Rows are points. The ring and each string are closed loops that go straight from each point to the next, and from the last back to the first. Before rounding, they use only three directions, however many columns there are. Count how often each string passes through the ring. Passing back the other way cancels.
(in the rows, 128 means zero)

Ring (7 x 4):
[[120 165  96 140]
 [100 156 115 166]
 [ 95 117 138 174]
 [111  95 132 165]
 [130  95 125 122]
 [127 121 126  99]
 [125 156 106 111]]
String (15 x 4):
[[ 80 118 150 192]
 [ 83 105 163 170]
 [102 102 147 152]
 [126  67 131 152]
 [145  66 114 133]
 [117 102 149 102]
 [118 123 129 119]
 [135 125 101 127]
 [139 148  98  98]
 [126 178 101  95]
 [106 160 124 124]
 [117 145 108 144]
 [117 157  90 169]
 [ 92 159 117 182]
 [112 130 105 181]]
Times through: 2

Ring (8 x 9):
[[110 122 121 129 159 100 113 112 116]
 [113 122 139 114 165 116  92 146 127]
 [109 126 147 110 149 144 103 174 151]
 [107 128 136 109 124 155 127 183 162]
 [108 129 105 106  90 147 162 178 161]
 [107 128  81 118  79 128 185 146 149]
 [103 127  82 142 102 112 183  98 133]
 [105 124 103 145 140 100 146  88 119]]
String (23 x 9):
[[126 120 151  72 163 122  59 212 133]
 [129 120 121  65 134 109  86 210 128]
 [108 126 124 117 134 130 126 151 142]
 [102 127 135 131 143 140 127 138 147]
 [118 123 114  97 129 114 117 168 132]
 [128 119 114  75 135 100  93 188 121]
 [108 125 126 122 143 123 122 139 136]
 [ 87 130 154 174 172 149 132  85 148]
 [ 95 125 149 167 189 120 111  74 125]
 [125 116  98 106 162  58  95 111  86]
 [131 117  79  84 124  64 116 146  97]
 [105 126 111 134 131 118 144 117 134]
 [ 99 127 116 146 134 127 151 106 139]
 [123 121  81  96 113  85 137 144 113]
 [127 118  63  97 112  59 141 122  95]
 [107 123  90 147 138  85 152  72 108]
 [126 118  80  95 125  69 125 133 100]
 [115 122 103 113 133  98 128 131 119]
 [120 122 101  98 126  99 123 153 121]
 [136 116  98  67 141  70  84 176  98]
 [109 124 124 121 143 120 121 138 133]
 [ 91 129 153 160 165 151 127 106 151]
 [ 96 128 172 146 182 154  97 131 151]]
Times through: 2

Ring (7 x 14):
[[160 104 142 163 130 150 145 141 159 145  80 143 133 113]
 [125  95 150 190 113 164 187 136 167 145  81 130 154 117]
 [102 112 153 167 103 140 174 123 147 131 120 119 146 130]
 [ 99 135 147 122 100 101 132 109 118 112 168 111 118 141]
 [119 136 139 102 104  91 110 107 111 107 175 111  96 138]
 [147 128 134 107 117 102 104 118 121 116 149 123  94 128]
 [164 117 136 130 130 124 114 132 139 132 111 138 110 119]]
String (29 x 14):
[[107  82 149 198  95 168 214 126 168 136  92 111 148 117]
 [122  99 145 169 105 147 175 126 154 132 107 119 134 121]
 [134 116 150 161 124 141 147 135 150 141 100 139 144 124]
 [147 112 151 174 135 154 149 146 162 152  74 151 155 118]
 [156  75 146 211 126 190 197 151 188 159  37 144 157 101]
 [176  97 143 179 142 166 149 153 172 158  51 157 144 106]
 [177 119 141 143 145 136 110 146 150 147  84 157 128 115]
 [161 127 141 129 136 121 105 135 137 136 111 146 120 123]
 [178 134 136 112 144 111  82 137 131 135 114 152 108 122]
 [180 119 130 115 134 116  96 131 134 129 115 139  94 116]
 [153 102 132 138 112 130 140 123 142 123 118 119 100 116]
 [159 104 129 127 113 123 129 121 138 120 124 119  91 116]
 [167 122 130 108 125 108  98 123 127 121 134 130  89 121]
 [169 140 134  97 136  97  74 128 119 124 138 142  96 127]
 [155 133 139 115 131 108  97 128 127 128 130 139 110 127]
 [134 109 141 148 111 132 149 124 143 127 119 122 120 122]
 [157 136 142 120 136 112  96 133 130 133 122 146 118 127]
 [178 128 140 130 147 125  96 143 142 143  95 157 123 119]
 [183  95 140 175 143 165 146 153 172 156  50 156 138 103]
 [154  81 143 195 122 176 185 144 178 151  56 138 145 105]
 [153  95 149 194 133 173 172 150 176 158  52 151 159 110]
 [138 109 151 175 126 153 159 141 160 148  82 143 152 119]
 [133 125 150 150 126 131 134 134 143 138 110 140 141 128]
 [112 101 157 195 114 165 191 137 167 148  82 133 167 122]
 [ 94  80 156 216  93 179 232 129 176 142  81 114 167 118]
 [ 91  91 157 204  95 168 217 127 168 139  93 115 165 123]
 [106 117 156 169 111 141 167 129 149 137 112 128 155 130]
 [122 129 151 146 120 125 135 129 138 133 123 134 140 132]
 [120 111 147 159 109 138 161 125 147 131 115 123 135 125]]
Times through: 0
